Each wall is flat, endless, passes through zero and stands at right angles to its row. A trip goes straight from one point to another. List the walls that it crosses, first one first.

Walls:
(1): [-2.16 -0.65]
(2): [1.33 1.51]
(3): [-0.97 -4.00]
(4): [ 1.95 -1.33]
(5): [-0.38 -0.80]
(6): [0.22 0.85]
(7): [0.35 0.75]
(8): [0.52 0.99]
(9): [ 1.99 -0.67]
(10): [ 1.22 -2.11]
Trips:
[-0.09 -1.00] to [ 1.53 -1.83] -> 1
[0.28 2.08] to [2.08 0.21] -> 9, 4, 10
[1.53 1.60] to [2.44 0.98] -> 10
[ 1.57 -1.01] to [-2.82 -0.09] -> 2, 1, 9, 4, 10

Walls:
(1): [ 0.58  1.64 -2.04  0.33 -1.33 -0.71  2.37  4.15]
(2): [ 0.71 -0.04 -0.74  3.64 -2.13 -3.19  3.11 -0.93]
(3): [ 2.14 -2.13 -2.43 -2.50  1.48 -1.16 -0.25 -1.71]
(4): [-0.84 -0.40 -0.86  1.74  1.27  1.19 -1.15 -0.67]
(5): [ 1.55  0.55  1.71  3.73 -0.97 -3.13 -0.05 -0.03]
(6): [ 1.80 -0.63 -1.98  1.04 -1.39  1.46 -0.38  0.28]
(7): [-0.97 -0.43 -2.03 -2.41 -0.63 -2.64  3.09  1.66]
(8): [ 1.23 -4.87 -2.71 -0.51 -0.34  1.74  1.11 -0.77]
(9): [-2.16 -1.27  0.04 -1.94  1.04 -2.00 -3.35 -0.59]
Trips:
[ 1.34 -0.76 -4.74  1.36 -0.43  1.73 -1.49 -0.41] to [ 4.26 -0.64  0.03 -1.13 -1.92  0.08  1.73 -0.15] -> 7, 4, 5
[ 0.08 -0.88  1.08  4.91  0.43 -2.16 -2.06 -1.08] to [-0.39  0.33 -0.19  4.19 -1.92  0.61  0.04 -1.61] -> 9
[ 0.37 -3.40 -0.05  3.20 -1.65 -0.06  1.11  2.65] to [ 1.71  0.00 -1.95 -1.45 -2.09  1.54  1.17 -0.07] -> 4, 3, 5
[-0.51 -0.29  1.58  1.06 -2.93 -1.10 -1.14 -1.45] to [ 0.89  0.15  1.50  1.43 -1.26 -0.92 -0.74  1.24] -> 6, 9, 1
[-1.76  0.46 -1.47 -1.55 -0.58 -1.32  1.27  0.79] to [ 3.29 -0.99 -1.87  1.62  0.48 -1.39 -0.31 -1.96] -> 8, 6, 5, 9, 4, 1, 7

Walls:
(1): [ 1.74  0.57  1.30 -1.13 -2.76 -2.23  1.05  1.21  0.61 -1.67 -0.62  0.17
  0.80  0.58]
(2): [-0.83  3.23 -0.07  2.63 -1.57  2.97 -0.54 -0.05 -0.98 -1.34 -1.54  1.70
 -3.58 -0.39]
(3): [-0.20  1.90  0.21 -2.34 -1.26 -0.82 -1.12  2.16 -1.68 -0.05  0.82 -3.84
  1.27 -1.72]
(4): [-1.48  1.58  1.04  2.18 -2.69 -0.51 -0.42  0.88 -2.90 -1.73 -0.83 -3.26
  1.42  0.26]
(5): [-2.12 -1.43  2.56 -2.20  0.66 -1.26  0.72  1.44  0.01  0.21  4.69  0.02
 -1.25 -0.05]
(6): [-2.15 -1.38  0.06  1.98  0.60  3.03  0.80 -0.85  1.36  0.60 -1.10 -3.65
 -0.21 -0.06]
(7): [-0.09  2.13  3.72 -0.77  0.46  1.95  0.28  1.53  1.84 -0.22  0.36 -0.62
 -1.74  3.30]
(8): [ 2.65 -2.13  0.56  3.84  0.28 -1.82 -0.69  1.31 -0.66  0.22  1.45 -0.92
  1.75  1.15]
Trips:
[-2.87 -1.11 -1.40  2.18  0.74  1.97 -0.91  2.62  0.64  0.38 -2.59  2.22
 -1.03 -1.36] to [ 1.90 -1.22  1.65 -1.40  0.35  0.86  0.72  1.00 -0.37  0.43  0.47 -0.23
 -1.45  2.79] -> 7, 5, 8, 1, 2, 6
[ 0.72 -1.79 -2.98  1.56 -1.36  0.58 -1.01  1.74 -0.65 -1.68  1.11  0.91
  1.94  2.54] to [ 3.10 -0.07  0.40  0.39  1.62  2.30  1.81 -0.49  3.87  1.38 -1.04 -0.19
 -0.11  1.82] -> 4, 6, 7, 1
